Each row of a before or after table is a point. The points were changed in one or more steps. Then noise was added and the rows were shuffled. The steps act on how far a point lies along the listed directions, d1 being the first. Name the steps. A step turns or swaps two directions, mirrors them in a line or flattens them onto one, adds a multiple of one to another, or multiplies one. Angles are multiples of 10 degrees, from the lower direction toward the higher: turns from -170 to 170, lines from 10 to 170 but not 90. Use the fewest steps. Two steps may share a direction if one is a turn and the other turns, adds or multiplies; they go together, in the order done. Otherwise the lowest direction goes first.

Directions:
(1): 37; 41
(2): -41; 37
Before:
-27; 10
-44; -46
-69; -54
-58; 24
-84; 7
-29; -57
1; 38
2; 13
-13; -61
-21; -3
-72; 3
-23; -10
-1; -6
-60; 15
After, 14 rows:
31; 76
73; 34
59; 32
-7; 55
-4; 10
15; -33
66; 7
-16; 59
7; -14
18; 20
56; 15
14; 13
28; 6
9; 69
Steps: turn d1 and d2 by -150 degrees

Directions:
(1): 30; 7; 10; 1; 52; -22; 87; -24
(2): 6; 27; -18; 83; 44; -32; -38; -1
(3): 47; -8; -36; -46; 62; 36; -40; -6
(4): 33; 47; -40; 15; -25; 34; 31; 66
(5): 24; -67; 24; 5; 14; -34; -3; 73
(6): -43; -2; -76; -33; 5; -59; 10; 11
Before:
12; -42; 45; -13; -26; -2; 35; 29
-5; 66; -21; -28; -38; 87; 64; 23
-7; 46; 8; 72; -40; 34; 44; 23
10; 62; -9; 36; -78; 57; 43; 4
-2; 10; -95; -58; -23; -3; -37; 48
-39; 53; 36; 13; -44; 30; -14; -35
-54; 15; -63; -75; -19; -32; 10; 7
34; -47; 16; 36; 50; -50; -9; -12
16; -3; -28; -1; 27; -34; -1; 43
After, 9 rows:
-30; -26; 39; -15; -58; 22; -23; -64
-50; 0; 14; -45; -43; 15; -58; -12
32; 12; 3; 59; -34; -1; -26; 67
49; -16; -31; -2; 54; -11; 34; -15
-25; -35; 19; -57; -7; 38; -10; -58
-67; 18; 43; 24; -33; 20; -9; -57
-10; -33; 37; -2; -16; -31; 53; 1
3; 68; -15; 36; -56; 22; 18; 65
43; 7; -9; 5; 37; -5; 12; 26
Steps: turn d1 and d5 by -40 degrees; swap d2 and d3; turn d4 and d6 by -110 degrees; multiply d6 by 0.4

Directions:
(1): 2; -60; 30; -26; 44; 27; 1; -35; 47; -30; 62; 50
(2): -43; -17; -30; 7; 45; 31; -91; 28; -10; -44; -38; -1
(3): -16; 6; -32; -56; 2; -52; 8; -13; 48; -51; 12; -78
Before:
40; -28; 44; 25; -9; 16; 12; -7; -24; 14; 20; 53
47; 24; 18; 20; -43; -4; 38; -17; -26; 55; 27; 19
-3; -15; 1; -3; 36; 33; -33; 5; 3; -8; -7; 16
51; 9; 50; 9; -33; -10; 88; -34; 2; 33; 51; 37
8; 8; 32; 44; -12; 35; 25; 9; -17; 34; 12; 46
16; 30; -18; -46; -17; -49; 56; -15; 33; -37; 22; -53
27; -1; 72; 42; -37; 9; 95; -4; -7; 59; 47; 65
-14; -9; -16; -22; 9; -3; -16; 7; 6; -28; 16; -24
After:
30; -6; 25; -8; 5; 17; 24; -16; 9; 26; 23; 31
20; -28; 16; -29; -1; -27; 8; -22; 30; -40; 33; -14
-20; 7; -31; 5; 30; 20; -54; 28; -13; -47; -38; 7
4; -12; 11; 7; 4; 23; -8; 10; -24; 4; 17; 23
-5; 16; -40; -27; -5; -33; -31; -6; 18; -33; 0; -66
-51; -13; -20; -49; 21; -42; -4; 7; 71; -84; 28; -67
-16; 14; -4; -19; -4; -21; 27; -6; 37; -22; 22; -36
-27; -17; -29; -48; 38; -22; -30; -15; 43; -91; 15; -49
Steps: multiply d1 by 1.3; multiply d3 by 0.7; turn d2 and d3 by -130 degrees

Directions:
(1): 27; 18; 16; 53; 47; 56; 27; 18; -21; 55; 33; -14; 63; -7; 14; 29; 24; -65; 1; -16; -58; -1; 57; 16
(2): 72; -4; 48; -14; 9; 39; -25; 43; -4; 52; -23; 33; 9; 36; -36; -95; -35; 22; 12; 12; 31; 4; 5; 39
(3): -1; 62; -4; -20; 14; -29; -11; 80; -47; 13; 30; 9; -66; -49; 35; -16; 36; -52; 51; 12; 42; 1; -8; -11
(4): -20; 25; 13; 79; -33; -63; -24; 13; 41; 12; 48; 5; 55; -61; -18; -47; -24; -14; -36; -14; 5; 5; -52; 22
(5): -32; 27; -40; -1; 34; -1; 31; 7; -40; -34; 62; 4; 27; 20; -45; 2; -62; 9; -24; 92; 44; 3; 45; 6
Before, 12 rows:
12; 4; -28; -58; 29; 28; 9; 5; -11; -23; -10; 2; -17; 28; 5; 28; 7; 4; -12; 14; 0; 10; 7; -23
17; 27; -23; -42; 29; -31; 13; 52; -20; -15; 6; -11; -27; -7; 31; 19; 1; -21; 34; 38; 30; -13; 11; -39
-37; -15; -1; 60; 10; 51; 35; -73; 51; -10; 15; -51; 61; -18; 14; 75; 32; 1; 4; -41; -91; -4; 1; -21
13; 38; -7; -5; 51; 41; 16; 38; -68; -1; 38; 18; 19; 17; -7; 6; -29; -22; 5; 55; 32; 18; 50; 12
-14; -33; 13; 68; -4; -15; -3; -63; 56; 20; 34; -42; 73; -20; 4; 33; -2; -11; -35; -20; -82; -14; 9; -21
-47; 9; -49; -77; -33; -22; -6; 1; -43; -47; 5; 6; -89; -24; 8; 54; 27; 20; 32; 28; 42; -24; -16; -51
-27; -45; -24; -26; -18; 3; 5; -75; 24; -34; -16; 4; 15; 26; -29; 3; -33; 60; -35; 26; -4; 1; -13; 2
12; 35; 35; 39; -9; -14; -25; 61; 14; 48; -2; 14; -12; -59; 24; -35; 32; -66; 21; -42; 0; 15; -56; -3
25; -9; -1; 31; 43; 63; 25; 0; -6; 21; 14; -12; 58; 24; -15; 12; -9; -5; -26; 8; -42; 14; 47; 23
-20; -2; -25; 22; -10; 2; 3; -23; 15; -14; 3; -23; 23; -22; -16; 11; 4; -19; 2; 21; -18; -10; 0; 7
-46; -27; -19; -39; 2; -25; 10; -60; 6; -41; -16; 10; 22; 35; -47; -18; -60; 68; -37; 67; 41; -7; -27; -8
7; 8; -13; -70; -1; 19; -13; 38; -26; -34; -37; 3; -95; 15; 51; -25; 29; -2; 53; 10; 31; 4; -18; -25
After:
46; -1; 47; 17; -9; 24; -30; 19; 5; 40; -35; 15; 5; -19; 39; -9; 38; -24; 17; -66; -24; 16; -25; 11
-22; -44; -8; -27; -23; -36; -18; -59; 36; -26; -15; -30; -33; 3; 17; 32; 7; 33; 2; 1; -25; -16; -14; -51
-59; -31; -24; -22; -28; 2; 13; -83; 53; -71; -27; -35; -32; -2; 10; 55; 20; 64; 22; -15; -23; -4; -47; -47
30; -44; 16; -19; -20; 21; -19; -17; 39; 1; -66; -4; -24; 17; 13; -10; 24; 40; -2; -50; -26; 12; -33; 4
-38; 32; -34; 29; 7; 16; 22; 5; -41; 4; 73; -9; 36; -42; -6; 66; 13; -39; -10; 24; -19; -24; 34; -18
-13; -8; -20; 4; -14; 5; -2; -20; 15; -11; -17; -22; -1; -21; -1; 15; 21; -19; 17; 8; -20; -11; -6; 1
24; 21; 0; 11; 16; -35; 3; 40; 10; 10; 12; -16; 21; -29; 30; 11; 6; -36; 13; 1; -4; -12; -4; -24
-1; -27; -13; 0; 31; 58; 32; -53; -7; 11; 4; -9; 48; 27; -10; 36; -3; 1; -22; 16; -48; -1; 44; 11
-12; 26; -20; 15; 20; 19; 9; 29; -19; -23; 39; -2; 15; 4; 7; -32; -26; -20; -4; 45; 16; 8; 10; 6
16; 0; -13; -19; 20; 24; 4; -3; 15; -6; -3; 0; 22; 13; 2; 20; 8; -5; -30; -10; -25; 11; -6; -11
-26; 40; -6; -7; -15; -48; -21; 56; -6; -13; 12; 28; -50; -36; -10; -49; -21; -16; 11; 31; 72; 18; -61; -14
9; -7; 18; 18; 64; 65; 39; -30; -23; 50; 3; -13; 85; 25; -4; 28; 8; -33; -13; 12; -55; -10; 46; 8
Steps: turn d1 and d5 by -130 degrees; flatten d3 and d4 onto the line at 30 degrees
